Rows are points. Examples show where two turns around zero, p and q, send a point. Where does a point land after both, in the order given? Backwards means that the second turn is done in reverse. Each puzzle has new turns, and all numbers are rounded.
(in the rows, 128 means zero)

Turn p:
[141 138 125] -> [135 143 124]
[137 118 176] -> [156 117 168]
[ 85 140 107] -> [ 79 123 122]
[149 116 103] -> [142 130  96]
Turn q:
[143 181 141] -> [139 182 115]
[131  98 143] -> [138 107 152]
[ 99 130 108] -> [ 95 121 116]
[138 103 119] -> [139 102 127]
Where do these land?
q, then p backwards: [162  99  95] -> [143  75 118]
q, then p backwards: [123 111 125] -> [116 116 134]
p, then q: [124 143 162] -> [137 149 157]
q, then p: [104 160 129] -> [ 92 143 137]

Turn p:
[104 129 136 147 127 138] -> [108 133 151 139 133 129]
[135 156 179 109 106 106] -> [173 163 151 121 133  98]
[151 140 117 135 149 153] -> [136 121 120 129 139 168]
[ 92 128  71 113 125 112] -> [ 79 144  87 123 104 120]
[122 115 138 120 156  87] -> [126 123 107 123 161  92]
[121 108 147 128 148 153] -> [119 107 151 110 147 137]
[169 120 109 145  84 148] -> [154 105 131 151  79 151]
Turn q:
[115 105 107 104 125 101] -> [142 120 116 102 129  91]
[160 107  98 119 130 118] -> [174 135 117 127 140 116]
[122 146 119 105 174 146] -> [114 122 135 117 182 137]
[155 121 151 108  98  94] -> [152 155 154 108  94 114]
[111 127 145 160 143 177] -> [103  93 132 164 134 161]
[128 128 130 170 148 122] -> [116 133 124 172 134 119]
[127 111 110 133 111 130] -> [144 117 108 129 116 124]
[106 180 165 126  94 136] -> [ 78 149 137 107  94 163]
Where do these land?
q, then p: [128 139 119 157 113 105] -> [121 151 118 157 111 130]
p, then q: [ 94 124 128  84 115 170] -> [110 116 147  67 113 144]
q, then p: [150 130 160 111 161  94] -> [157 155 142 130 171 107]
q, then p: [112 130 157 107 158 150] -> [115 115 156 100 157 115]
p, then q backwards: [111 138 115 142 121 131] -> [124 144 141 147 127 125]
q, then p backwards: [145  81 101 137 146 115] -> [162 117 153 138 125  86]
q, then p: [186 132 120 144 124 135] -> [161 130 133 153 133 172]
q, then p: [120 166  89 119 103 124] -> [110 154  95 109 105 156]
q, then p: [105 112 162 152 112 127] -> [117 123 159 145 105  99]

Turn p:
[147 127 129 158 151 152 114 103] -> [144 116 114 144 149 144 121  88]
[138 146 144 109 138 103 132 125] -> [125 142 135 108 145  99 131 128]
[154 135 130 104 139 138 133 131] -> [148 133 135 115 147 128 151 130]
[119 130 137 114  90 120 138 155] -> [123 141 159 131 103 120 131 157]
[122 100 153  93 117 103 136 151] -> [119 105 157 110 124 101 135 165]
[123 126 114 156 127 123 114 147] -> [136 130 111 153 120 129 106 139]
[102 134 137 136 113 143 122 132] -> [115 133 143 133 117 149 109 130]
[116 140 103 138 160 153 122 113] -> [126 133  94 124 145 163 125 114]
[142 126  94 147 139 142 110  92] -> [147 122  90 128 120 145 130  90]
[115 131 120 139 120 130 115 113] -> [124 129 120 126 113 137 113 114]
[130 114 147 113 112 101 172 144] -> [102 124 152 135 123  95 158 152]
Turn q:
[108 124 144 143 127 130 130 151] -> [106 114 138 138 120 130 143 144]
[133 116 128 115 146 123 126 115] -> [138 118 123 115 145 127 129 115]
[138 147 160 125 117 140 133 101] -> [146 154 157 115 124 139 145 123]
[120 125 121 101 137 137 129 165] -> [113 106 109 113 124 152 115 147]
[111 142 134 147 129 154 133 125] -> [115 138 137 147 119 149 144 119]
[147  89 100 154  87 110 131  99] -> [153 127 124 145  97  69 116 101]
[153 118 115 115 149 123 128 169] -> [141  99 102 130 139 138 110 159]
[144 130 123 121 122 120  99 112] -> [140 136 142 123 140 118 100 119]
[ 97 162 127 131 138 116 144 116] -> [ 99 161 117 125 142 131 150 126]
Where do these land?
q, then p: [128 128 139 154 133 138 134 129] -> [117 127 134 154 132 127 133 121]
p, then q: [168 136 119 139 124 104 132  97] -> [149 160 111 121 139  91 135 116]
q, then p backwards: [138 131 143 117 127 132 141 110] -> [144 138 123 108 123 137 124 121]
q, then p: [111 124 113 117 139 112 158 133] -> [115 134 101 120 113 133 147 146]
p, then q: [110 129 118 124 105 151 132 147] -> [123 129 143 138  99 150 128 142]
q, then p: [108 145 118 120 142 135 138 120] -> [114 140 115 119 129 152 135 122]
p, then q: [117 138 146 126 111 124 130 145] -> [114 131 151 126 131 132 131 148]
p, then q: [117 113 121 112 128 136 154 132] -> [115 116 114 124 107 136 146 133]
p, then q backwards: [126  99 136 150 138 120  31 126] -> [186  82  86  90 120 139  84 140]
q, then p: [158 136 128 120 134 129 130 142] -> [158 130 127 137 138 132 132 139]

Turn p:
[ 99 110 134 154 160 123 100 118 105] -> [ 87 121 140 137 157 121 115 156 104]
[103 130 137 106 110 145 128 150 142] -> [112 132 150 113 106 141 144 113 148]
[108 133 104 160 159 133 124 201 130] -> [102 105 127 141 105 139 172 193 143]
[107 129 123 101 123 112 143 108 176] -> [126 124 137 133 130  97 127  91 172]
[100 127 133 131 114 137 143 100 165] -> [118 130 149 158 128 121 120  91 152]
[151 161 140 135 114 121 147 113 121] -> [172 150 131 138 137 131 132 122 122]
[100 124 102 132 107 138 140 101 109] -> [104 149 121 150 124 117 140  98 104]
[131 169 134  97 107 139 128 102 108] -> [145 170 127 110 149 141 143  96 122]
[210 127 140 144 114 129 130 159 121] -> [190 119 101 114  99 159 106 160 117]
[139 111 107 161 163 121  88 129 130] -> [103 114  99 141 146 128 102 173 130]
[185  94 148 110 156 130 138 129 119] -> [162  78 109  97 135 138 103 129 109]
[102 120 134 106 109 109 128 127 109] -> [114 144 146 106 119 103 133 115 114]
Turn q:
[141 133 117 109 121 105 154 132 126] -> [135 137 123 108 105 101 127 126 115]
[124 123 112 137 126 149 147  31 139] -> [ 96 117  82 187 103 115 161  84 142]
[153 161 136 119 115 122 135 138 147] -> [155 157 137 113 109 124 135 122 145]
[147  86 114 118 141 136  48 150 163] -> [160  61 157 122 152 152  87 109 163]
[141 139 109 119 125 124 110 135 104] -> [145 131 108 123 125 133  98 134 124]
[140 136 118 155 114 132 150 136 130] -> [131 138 131 140 107 120 138 157 136]
[150 139 131 114 171 129 132 149 116] -> [163 132 115 111 161 110 133 136 121]
[120 114 213 114 122 136 143 140 138] -> [129 141 173 110 143 163 181 108  94]
[127 143  96 150 124 117  92 146 124] -> [134 131 131 138 132 130  79 148 152]
[ 93 140 115 114 142 127 148 142 118] -> [ 99 141 112 101 144 114 127 141 125]
[ 86 112 164 165 119 108 150 121 112] -> [ 82 146 159 154 135 132 142 141  90]
[114 110 109 122 116 150 128 114 119] -> [106 105 105 130 118 141 128 130 129]
Where do these land?
p, then q: [109 145 156 156 152 116 153 100 117] -> [149 140 145 158 165 115 143 139  99]
q, then p: [113 123 148 124 112  82 158 104 112] -> [129 173 152 129 142 109 139 127  90]
p, then q backwards: [131 131 154 121 112 140  97 135 110] -> [111 141 144 117 105 122 118 157 116]
q, then p: [141  82  92 113  95 128 141 103 123] -> [101 143 120 130  79 107 102 110  99]
q, then p backwards: [142 126 156 112 162 131 106 137 135] -> [141 150 153 109 148 132 146 104 124]
p, then q: [161 124 104  99 134 154 154 146 116] -> [127  95  89 121  91 116 141 134 123]
p, then q: [101 138  95 135 113 107  90 101 137] -> [102 166 135 130 146 109  97 124 160]
q, then p: [ 85 145 118 127 136 165 143 128 154] -> [109 108 142 144 127 114 161 107 168]
q, then p: [140 159 153 148  98 132 106 140 151] -> [156 139 148 138 131 173 119 121 154]
q, then p backwards: [157 107 102 145 165 123 135 187 125] -> [154 128 157 140 172  72 130 148 125]

Turn p:
[142 124 122 154 120 133 178 149 112 117 135] -> [122 117 120 147 115 156 162 155 132 146 102]
[122 109 143 131  85 135 119  87 151 138 132] -> [ 89 116 140 117 111 113 123  96 154 141 151]
[130 144 108  94 138 124  87 112  94  95 128] -> [149 145 156 120 133 129 133 116 112  66 142]
[146 150 132 119 155 113 149 146 187 133 158] -> [167 131  77 114 149 113 140 139 162 152 136]
[ 66 135 134 152 116 149  95  81 128 123  96] -> [ 80 141 152 174 145 121  89  91 125 115 157]
[107 137 100 150 130 112 125 137 145 153 149] -> [145 132  92 152 104 123 115 115 121 142 138]
[128 166 150 168 117  96 117 170 107 132 129] -> [175 142 157 156 116 155 115 141 121 169 131]
[115 109 135 147 149 144 103 104 109 123 140] -> [118  99 139 143 145 124 129 108  98 117 146]
[119 104 130 105 128 100 105 101 117 104  95] -> [113 128 165 124 123  94 112 146 128  90 143]
[130 113 147 115 120 151 173 183 113 135 144] -> [114 140 111 101 128 162 157 164 105 165 109]
[169 126 119 108 130 140 129 148 151 120 124] -> [142 118 112  90 134 143 126 140 151 116 113]
[166 144 152 111 124 119 175 111  94 133 155] -> [140 132 151 115 126 118 196 124 134 147  96]
[124 102  94 113 151 148 109 135 156 159  79] -> [108 121  94 111 135 113  66 130 120 102 100]
Turn q:
[121 154 113 131 133 126 154 160 141 134 129] -> [101 134 121 140 144 143 145 143 145 107 144]
[145 155 130 165 103 122 134 158 100 118 137] -> [125 147 121 156 147 101 150 131 103 118 166]
[123  84 111 124 101 130 127 124  92 157 108] -> [113 129 132 134  95 129 131 148  78 150 100]
[125  96 165 122 123 163 148  96 109 144 129] -> [145 111 162 121  87 140 154 101 112 146 116]
[136 157 108 131 120  82 147 175 121  87 115] -> [ 93 143 104 130 186  92 145 143 126 100 131]
[138 130 132  99  98 146 137 110 108 165 132] -> [136 141 144 117  96 136 157 152 123 163 129]
[143  94 167 115 137 154  94 106 177 139 109] -> [182  81 141 122  93 129 106 133 153 119 102]
[182 144 113 138 139 102 137 135 112 118 142] -> [127 117  99 142 170 108 143 130 126 160 148]
[ 93 106 147 117 177 141  75 124 156 147 135] -> [150 101 158 113 121 167  61 127 139 114 123]
[143 145 114 116 121 114 140 160 130  73 163] -> [127 138  88  96 174 118 150 121 124 106 150]
[126 172  97 142 154 128 158 145 111  91 116] -> [106 162 114 154 183 137 148 107 139 116 125]
[ 85 112 144 137 163 105 118 105 181 139 136] -> [107  98 141 113 106 136  73 104 168 110 127]
[120 140 139 117 109 128 116  97 107 134 115] -> [138 156 152 122 113 111 126 128 128 149 117]
[112 103 111 138 113 152 106  96 148 146 127] -> [142 134 114 133  76 143 101 124 128 132 114]
Where do these land?
p, then q: [105 141  91 130 169 118 154 143 129 129 100] -> [118 148 106 175 167 116 114 135 117 110 122]
p, then q: [150 152 126 111 112 124 113 107 119 136  81] -> [157 128 151 123 133  92 114 128 161 112 108]
q, then p: [154 139  90 104 128 125 115 138 151 121 108] -> [147 129  93 129 129 143  95 149 133 111 106]
q, then p: [117 121 150 145 152 148 111 101 110 128 185] -> [125 109 144  98 131 116 158  67 118 125 136]
p, then q: [116 118  82 135 149 112 148 187  87 136 124] -> [136 163 118 172 151 120 161 155  74 118 122]
q, then p: [129 141  87 108 134 107 184 158 111 138 131] -> [102 166  80 161 146 130 133 142  97 135 120]
p, then q: [173 138 144 119 133  98 121 129 156 137  88] -> [147  88 127 121 140 104 108 169 155 118 111]
q, then p backwards: [114  87 154 126 124 149 137 118 113 101 151] -> [151 121 118 114 123 143  97 120  97 153 160]
q, then p: [120 106 158 170 110 175 128 108 132 133 165] -> [110 103 157 117  95 143 175  89 150 128 136]
q, then p: [106 110 157 115 110 140 110 120 141 151 144] -> [119 135 153  84 114 144 136 126 137 136 145]
q, then p: [143 180 152 120 119 121 103 134 153 109  99] -> [179 116 118 124 146 119 120 160 168 138 138]
q, then p: [111 103 147 153  95 118 112  94 134 118 159] -> [133 138 160 112  82 111 143 101 139 112 150]

Turn p:
[ 96 169 126 152  91 148 162 118 141 128 146 112] -> [146 184 109 140 121 152 169 118 140 118 117 110]
[103 116 128 138 154 143 131  95 143 111 118 109] -> [122 108 106 154 133 123 132 102 136  99 126 104]
[140 126 102 128 167  84 133 123 130 116 109 142] -> [129 114 106 145 131  80 100 141 138 128 138 154]
[ 96 157 132 121 100 102  91 101 105 160 109 135] -> [ 82 162 101 102 124 121 131  97  95 145 120 144]
[147 158 122 135 133 145 131 157  91 115 148 116] -> [158 145 137 102 145 125 141 161 108 114 149 118]
[157 100 128  96 139 161 120 166 152 156  81 119] -> [136 104 175 103 153 138  76 116 149 123  90 128]
[166 129 122 130  90  93  81 165 145 139 156 123] -> [130 149 149 107  87 138  87 153 113 180 148 115]
[156 129 102 100  93 145 133 137 122 121 150 142] -> [150 131 131  93 123 162 129 139 150 143 152 146]
[165 108 154 152 140 135 132  99 126 162 102 115] -> [156  99 149 136 127 106 128  83 102 141 103 128]
[158 125 159 127 166  98 147 115 142 117 161 110] -> [141 106 146 158 129  83 147 135 140 156 153 102]
[ 98 105 146 125 110 102 104 162 120 129 113 132] -> [ 81 127 136 118 105 131 117 156 114 129 100 129]
[ 89 154 139 150 121 159 127  86 161 110  95 179] -> [103 157 126 171 119 149 137  74 134  77 135 163]
[116 111 115 111 124 156 159 119  85  85 144 136] -> [137  97 107 108 134 148 173 151 144  94 145 141]
[106 106 117 128 164 121 140 147 129 139 161 122] -> [124 109 114 156 158 134 127 165 130 142 122 111]
Turn q:
[112 132 119 148 148  93 125 100 119 148 135 150] -> [130 147 117 134 133 112  98  93 135 152 113 149]
[125 110  89 100 100 155 128 165 163 122 164 104] -> [102 130  88 120  98 141 139 180 130  84 151 130]
[139 100 138 155 158 124 103 130 117 158  85 115] -> [152 114 122 148 176 123 105 138 124 143  90 105]
[ 93 153 136 153  85 164 143  99 113  97 122 128] -> [135 121 156 146  78 168 149  87 121 110 116 124]
[159 132 112 145 128  98 120 144 119 145  99 133] -> [155 144 129 120 153 107 126 145 105 137 101 143]
[162 105 153 128 124 133 132 145 118 155 145 125] -> [144 100 128 132 131 122 115 165 121 155 148 131]
[103 131 115 101 113 173 162 103 134  95 133 164] -> [ 91 107 155 125 107 158 145 101 148  90 142 161]
[140 100 141  94  85 138 128 126 165 140 143 114] -> [117  89 110 106  91 120 141 167 151 125 128 124]
[145 161 108 118 167  87 126 120 105 118 109 117] -> [143 158 121 101 173 104 137  93 107 131 133 127]
[158 132 143 143 120 149  76 163 127 154 124 137] -> [156 137 152 117 132 140  92 182 125 133 118 105]
[154  86 141 145 140 107  98 148  92 148 130 117] -> [137 111 119 139 151 107  88 154  88 156 122 109]
[116 118 146 137 112 152 148 108 167  76 151 141] -> [106 113 155 157  84 113 146 116 158  96 147 125]
[105 159 121 103 170  82 114 113 106 124 115 120] -> [114 162 113  97 165 118 129  79 122 149 126 112]
[ 84 148 135 115  97 153 165 158 152 101 130 141] -> [ 89 145 147 142  94 164 178 137 143 119 135 139]
[125 154 123 134 173 114 152  98 124 140 134 113] -> [149 140 106 134 155 123 133  83 146 140 149 136]
Where do these land?
p, then q: [154 126 115 155 147 144 109 125 129 125 135 123] -> [146 115 131 125 126 114 101 131 102 123 146 114]
q, then p: [109 174 134 119 122  85  94 110  93 140 138 132] -> [113 148 116  81 158 119 134  78 124 157 138 129]
q, then p: [103 119 142 146 128 177 143 158 138 138 120 103] -> [172 130 140 147 128 158 127 138 120  95 106 103]
p, then q: [123 116 100 145 137 145  96 148 153 133 120 117] -> [140 130 133 121 130 138 103 134 115 101 119  85]
q, then p: [126 185 112 105 139  94 145 103 110 113 117 167] -> [ 99 139 132 132 157 106 166  86 149 144 160 163]
p, then q: [128 163  89 108 112  45 159  97 143 135 140 153] -> [140 193  99 104 108 120 111 141 160 139 104 197]
q, then p backwards: [144 153  89 125  96  65 144 140  92 115 128 159] -> [144 168 144 150  99 100 112 125  76 160  96 159]
q, then p: [164 116 147 154 120 144 135 125 134 131  92  89] -> [175  92 147 126 111 101 119 144 129 128 107 123]
q, then p backwards: [123 105 127 116 112 182 102 111 125 121 120 101] -> [115  82 121 133 131 166 113 134 129  99 125 101]
q, then p: [151 128 143 106 130 135 113 157 143 114 122 108] -> [131 127 139 120 138 115 133 164 147 132 119  98]
q, then p backwards: [137  82 162 138 124 150 128 141 144 139  84 140] -> [120  78 149 122 161 128 159 163 136 138 135 126]
q, then p: [ 89  97 134 115 169 133 141 124 112 124 158 117] -> [121 121  78 162 141 157 127 125 106 129 132 102]
p, then q: [116 111 148 109 141 154 160 126 128 165 178 153] -> [142 110 127 182 165 153 124 137 162 142 146 148]
q, then p: [123 118 150 152 115 141 124 127 149  99 140 129] -> [131 140 134 135  85 129 141 131 122 128 114 106]

Turn p:
[123 124 146 103 142 145 134 144 138 129 106 135  85  94] -> [111 120 164 122 130 149 125 155 142 103 122 148  94 135]
[138 113 102 112 152 111 140 102 103 159  99 108 134 142] -> [163 145 113 121 140 114 121 137 117 162  90 144 108 146]
[154 133 157 100 110 125 107  86 152  86 121 131  89  91] -> [126 114 173 125  82 134 118 132  83  82 121 133 103 100]
[136 165 104 115  98 124 122 160 152 162 130 104 128 104] -> [112 126  93 151 109 159  90 139 154 132 127 156 129 103]
[108 122 138 129 118 125  93 164 106 111 128 161 147 114] -> [110  94 145 129 108  98 126 123 165 128 147 120 146 148]
[104  99 157 104 155 151 100 147 144  95 127 114  99 115] -> [106 148 191 117 119 142 109 129 139 105 139 111 112 157]
[ 91  99 119 163 100 153 107 163 126 121 171 129 125 165] -> [103 128 124 131 144 147 128  89 133 135 181 120 176 171]
[100 160  89 121 160  88 123 136  94  93 105 131 135 129] -> [147 147 102 128 127  56 107 147 149 106 138 129 112 148]
[128 157 111 158 122  82 131 109 128 154 149 122 146  99] -> [ 98 132  83 153 123  95 128 119 115 147 118 142 121  93]
[123 104 152 118 134 138 154 105 140 140 100 154 126 169] -> [167 136 150 113 133 146 181 138 121 145 132 131 121 137]
[138 108 151 163 134 163 124  89 154 135 116 110 142 162] -> [160 147 163 148 155 153 147 100 101 153 129 109 141 110]
[121 157 124  98 109 110 125 122 146 109 166 132 167 113] -> [114 141  98 117  77 118 130 109 144 108 123 114 142  99]
[167 166 106 145 137  94 120 102 112 125 161 161 148 153] -> [138 123  91  99 130  78 130 135 100 138 133 128 165  83]
[152 107 115 129  99 137 154 148 144 127  97 132 122 156] -> [167 101 113 124 134 169 130 137 125 139 152 123 115 138]
[160 101 151 135 121 144 154 161 153 139 160 115 131 114] -> [ 91 110 123 115 140 183 129 127 128 141 123  94 124 116]
[120 122  90 156 161 170 146  96  94 160  98 105  99  96] -> [138 131 137 148 202 122 112 110 122 120  82 173  99 142]
[114 138 163 128 123 118 144 143  90 131 142 132 154 160] -> [125 130 111 136 125 116 164 151 137 134 119 100 168 152]
Turn q:
[152 110 149 123 131 106 128 127 143 133 133  74 135  90] -> [103 137 138 136 139 148 112 144 145 154 187 116 133 133]
[120 138 165 103 135 118 104 125 137 124  79  99 124 127] -> [116 118 167  91 132 125 139 161 150 150 142 143 109 141]
[112 117  89 132 130 147 100 127 145 136 174 168 105 168] -> [156  89 101 132 127 140 120  94  92  76 112 148 121 114]
[108 110 142 142 109 113 130 110 125 162  92  76 127  97] -> [124 110 138 127 106 153 123 153 145 192 149 121 143 157]
[110 138 107 116  84 112 116 160 139 143 134 122 119 129] -> [145  98  97 126  96 104 114 148 134 125 146 127 120 117]
[ 91 125 115 140 152 110 131 165 159 138 136 167 121 142] -> [137 104  93 155 132 119 148 130 143  88 116 162 118 152]
[102 161 150 108 139 133 141 107 150 120 112 108 141  89] -> [ 91 146 139  99 107 134 150 140 157 139 142 152 156 129]
[157  91 135 115 124 153 162 111  80 101 163 149 155 163] -> [144 170 135 120 145 121 125  66 103 111 113  69 121 136]
[182 133 109 116 143 146 176  86 110  83 115 133 144 168] -> [115 170 141 114 163 125 142  69 132 148  90  98 106  83]
[ 91 146 110 165 126 111  86 150 143 116 142 149 135 134] -> [147  96 108 140 138  91 120 136 115 111 125 176 154 135]
[113 156 141 145 121  96 104 142 126 182 143 133 113 129] -> [140 128 107 143  99 131 102 164 107 131 134 170 110 150]
[160 120 143 124 111 137 148 101 123  94 113 150 108 121] -> [128 146 171 143 121 123 158 110 121 134 124 107 122  98]
[150 108  96 122 149 152 154 131  74  93 161 132 107 136] -> [ 93 131 129 144 145 122 110  91 100 103  95  71 128 117]
[113 132 109 128 140 118  92 149 138 164 120 154 147  99] -> [142 117  91 127 138 137 145 179 113 115 132 147 145 139]
[158 134 159 140 126 169 147 131 129 133 103 106 138 128] -> [141 159 164 122 133 149 111 138 165 139 114 112 134 120]
Where do these land?
p, then q backwards: [124 118 162 125 157 122  69 142 134 115 115 130 102 147] -> [139 132 188 135 109 129 105 128 106 110 120 100 116 100]
p, then q: [131 119 108 147 117 140 137 150  97 124 169 140 113 139] -> [120 117  99  95 158 128 137  97 118 117 121 120 130 149]
q, then p: [140 110 154 138 158 126 127 102 155 153 131  76 114 151] -> [118 146 185 108 145 152 143 115 126 128 133 158 163 118]
p, then q: [101 130  75 155 140 149 107 114 108 136 104 156 142 124] -> [128 146 120 151 158 147 167 110  96 132 144 166 102 122]
p, then q: [133 101 130 138  96 124  93 118 105  83 106 124 120 118] -> [152 122 162 135 141 115 107 100  94 153 149 113 112 147]
p, then q: [128 151 163 106 125 173 133 116 137 100 151 144 124 142] -> [116 165 153 104 134 103 139 113 162 122 142 108 156 122]
p, then q: [124 152 146 120 108  91 183 171 124 128 100 132  82 138] -> [130  95 106 168 131 100  95 118 158  75 102  97 122 119]
p, then q: [ 83 145 141 155 104 100 135 167 142 133  87 140 136 111] -> [146 107 111 195 114 134 108  96 146 114 138 152 137 127]
p, then q: [127 134 136 107 124 138 111 108 118 140 135 118 161 149] -> [150 155 122 111 130 128 134 143 140 161 130 130 131 113]
q, then p: [117 151 160 111 165 113 157 115 122 120 139  95 193  80] -> [131 196  91 124 110 119 150 129 181 117 138 142 168 104]
p, then q: [173 134 105 134 104 166  93 140 148 131 115  90 106 104] -> [156 109 174 117 158 147 125 154  88 108 132 129 170 131]
q, then p backwards: [151 147 122 128 140  88 152  92 133 167 138 167 164  98] -> [ 98 144 126 135 119  94 166 100 156 170 147 104 119 169]
q, then p: [ 95 105  89 111 134 118 113 105 127 110 163 138  98 146] -> [141 122 130 111 129 106 144  86  93 120 108 132 114 177]
p, then q backwards: [162 123  96 135 141 107 152 124 153 140 130 126 152 134] -> [156 135  89 111 110 117 130 116 128 145 120 117 151 153]
q, then p: [130 100 134 110 109 167 157 156 115 140 136 146 113 139] -> [153 129 132 157 122 157  96 125  97 105 132 101 122 128]
